Rows are points. To make a cloud, some directions were put in groups of two or more. Within a group, all points are equally far from the middle, so they leave a hole (a ring in 2 directions, a hollow ball in 3). The other directions are filled evenly. Then the cloud was stretched, turned, moved and blurred a little. How many holes are there, and how many directions does each take, smallest first?

Cloud, 21 rows:
[[-29, -14, 39],
[-9, -44, -11],
[13, -29, -2],
[-28, -1, -29],
[30, 9, -17],
[-11, -2, -54],
[41, 5, 21],
[27, 35, -64],
[47, -12, -30],
[18, 52, -62],
[50, -6, -5],
[1, 58, 17],
[-29, -31, -15],
[13, -1, -52],
[-34, 30, 15],
[8, -25, -21],
[22, -20, 55],
[23, 31, 6],
[-8, 38, -24],
[12, -22, 58],
[-30, 38, 4]]
Holes: 0

Cloud, 31 rows:
[[10, -19, 19, 15],
[-47, -71, -19, 19],
[-17, -5, -69, -7],
[-8, 24, 62, -18],
[-9, -3, 61, 30],
[-37, -12, -42, -23],
[4, -37, -28, -16],
[-41, -6, 17, 13],
[-19, -57, -5, -18],
[-13, 7, 51, -46],
[3, -26, -70, -27],
[-27, -4, 31, 28],
[-43, -72, -12, 10],
[4, 53, 17, -8],
[-7, -44, 13, -8],
[-36, 38, 28, -7],
[-6, 21, 1, -21],
[-13, 55, 5, -34],
[-39, 34, -15, -33],
[-22, 19, 34, -46],
[-13, 24, 24, -73],
[-3, 9, -7, -24],
[6, -27, 43, -23],
[-5, -31, 25, 17],
[-23, 3, -53, -27],
[-53, 34, 23, 17],
[-26, 11, 31, 19],
[-15, -9, 18, -21],
[-17, 0, 52, -23],
[-11, -54, -37, -7],
[-59, 25, 2, -11]]
Holes: 0

Cloud:
[[-12, -25, 28, -21, 34, -53],
[-15, -57, 29, 41, 30, 17],
[29, -5, -13, 55, -26, -7],
[-7, 29, -29, -1, -11, -15],
[-60, -45, -8, 35, 0, -23],
[42, -57, -23, 4, 1, -32],
[-46, 20, -6, 36, -16, 1],
[-66, -11, -11, -31, 7, 11],
[5, 19, 12, 36, -2, -41],
[11, 49, 18, -10, 28, 19],
[10, -45, 19, 20, -35, -10],
[-51, -10, -23, -27, 15, -19],
[-36, -61, 48, 20, 31, 9],
[-54, 19, 15, 28, -14, -5],
[-7, 4, -23, 9, 60, 31],
[-25, -39, 25, -49, 53, 20],
[-26, 11, 22, -21, -8, 37],
[18, -56, 31, 10, 49, -31],
[-20, 4, -8, -23, 66, 4],
[-12, -45, -10, 23, 27, -49],
[-8, 9, -18, 15, 31, 61],
[37, 27, 17, -20, 14, 34],
[15, -38, 54, -8, 55, 11],
[54, 10, -2, 8, 3, 41],
[2, -48, -16, 35, -30, -27],
[-14, -61, 1, 2, -11, 30],
[13, -71, -9, 16, 38, 1],
[-23, 18, 15, -4, 67, 18],
[8, -1, 60, 12, -2, 1],
[-50, 4, 21, -24, -14, 8],
[-82, -17, 12, -6, 36, 6],
[33, 22, -24, 15, 51, 31],
[38, -6, -17, 50, -24, -8],
[-44, -72, 28, 16, 26, -20],
[27, 23, -17, 24, 10, 51],
[-42, -38, 40, 39, -17, -6],
[9, 6, -37, -25, 33, -19],
[45, -27, -21, -7, -24, -7],
[1, 48, 19, 9, 38, 10],
[-53, -65, 44, -15, 10, -2],
[-32, -29, -26, -44, 29, 15],
[-33, -31, -25, 42, 3, 30],
[-13, -40, -16, 15, 0, 48],
[-21, -28, 10, 42, -28, -41],
[-32, 15, -11, 40, 28, 42],
[-82, -17, 24, -17, 28, 14],
[-6, 23, 11, 37, 53, 7]]
Holes: 2 (3, 3)

Cloud (78 x 8):
[[25, -32, 64, -17, -2, 21, 49, 24],
[38, 17, 49, -16, -59, 43, 12, -9],
[-39, -54, -20, 28, 32, -16, 9, -12],
[25, 5, 30, -21, 4, -59, -7, 22],
[3, 33, 3, 14, 20, -1, 40, -9],
[34, -75, 27, 12, -11, 46, -30, -8],
[-1, -35, -1, 57, -11, 24, 36, -2],
[34, 15, 47, 31, -9, 6, 49, -2],
[18, -57, 19, 36, 5, 56, -20, -7],
[4, -35, 62, -21, -24, 24, -40, -26],
[63, -42, 24, -40, -29, 29, 5, 16],
[62, -39, 11, -4, 7, -26, 10, 48],
[-21, -28, 66, -10, -5, 26, -21, -6],
[-41, -33, 15, 13, 36, -22, -8, 32],
[-20, 44, 15, -12, -15, -34, 26, 26],
[-5, -13, 51, -8, -37, 13, -61, 3],
[19, -65, -21, 10, -2, -14, 35, 52],
[34, -44, -5, -16, -46, 50, -32, -30],
[-15, -28, 69, -11, 9, 34, -16, -5],
[35, -34, 23, 3, -20, 36, 2, 58],
[-3, -50, -45, 19, -23, -7, 14, -13],
[46, -15, 94, -9, 11, 13, 28, -17],
[-47, 16, -50, 10, -38, -23, -31, -29],
[-20, 11, 66, 15, -20, -4, -3, -58],
[12, -5, 40, 18, -15, -44, 57, 30],
[-40, 3, -50, 13, 14, -7, -58, 18],
[6, -13, -4, 32, -11, 46, -48, 3],
[-5, -79, -23, 4, -3, 18, -31, 37],
[-24, 26, -33, -1, 22, -22, -33, -25],
[-11, 3, -55, 6, -13, 3, 36, 17],
[-2, -43, -10, 4, -44, -29, -29, 23],
[-30, -18, 38, 19, -6, 49, -8, -33],
[18, -13, -71, -6, -22, 6, -31, 47],
[-24, -31, -25, 7, -19, 0, -8, -51],
[-19, -5, -6, -34, 27, 33, 35, -15],
[-22, 7, 11, 4, -72, 19, -8, -29],
[-43, -43, -54, 34, 21, -10, -17, 22],
[-13, 21, -2, 13, -43, -33, -69, 2],
[-10, -27, 13, 7, -60, -16, -6, 11],
[-24, -22, -62, -12, -43, 23, -10, -14],
[62, -60, -12, 22, -12, 15, -11, 12],
[62, -39, 55, 28, 0, 12, 57, -1],
[24, 7, -15, 22, 30, -8, 27, 32],
[-24, -46, -27, 28, 40, -32, -18, 8],
[28, 9, -36, -3, -53, 24, -63, -1],
[23, -18, -29, -28, -25, 71, -2, 16],
[-37, -14, -17, 11, 53, -26, -6, 31],
[-1, 19, 10, -57, -30, -14, 17, -6],
[6, 15, -56, 33, -26, -4, -11, 18],
[1, 17, 35, 18, 27, 8, 54, -14],
[0, 16, -41, -39, -45, 11, -4, 26],
[-11, -42, -2, -16, 8, 43, -18, -53],
[26, -30, 13, 0, -57, -16, -30, 40],
[33, -14, 25, -43, -55, 12, 16, 2],
[16, 11, -17, -8, -32, -46, 32, 3],
[29, -10, 17, -1, -31, -53, 22, 41],
[37, -45, 21, 22, -26, 4, -41, -15],
[50, -16, 29, 46, -8, 18, 26, 21],
[27, -21, 29, 12, 24, -56, 49, 8],
[-24, 17, -22, 24, -53, -28, -23, -34],
[-10, 30, 8, 2, -25, 24, -72, -22],
[12, -19, 2, -24, -72, 16, -2, -11],
[-18, -28, -36, -13, -20, -26, -63, 11],
[17, -51, 16, -22, -32, 34, -55, -16],
[-14, 5, -42, 12, -16, 1, 32, 34],
[46, -12, 34, -19, 11, 1, 31, -34],
[50, -18, 8, -4, 19, -40, 16, 20],
[18, -15, -17, 28, -42, -32, -30, -13],
[-10, 37, -16, 13, 7, -28, 35, 23],
[19, -58, 20, 20, -6, -8, -50, 24],
[-3, -8, 48, -9, 12, -61, 19, 28],
[5, -54, -45, -19, -34, 11, -42, 24],
[-9, 14, 66, -2, -2, -5, 58, -7],
[-1, 33, 27, -24, -25, -8, -73, -22],
[43, 17, 63, 10, 6, -13, 9, 29],
[17, 32, 30, -42, -48, 28, 1, 14],
[19, 0, -31, -16, -52, 57, -60, -19],
[54, -41, 15, 23, 28, -28, 32, 49]]
Holes: 3 (2, 3, 3)
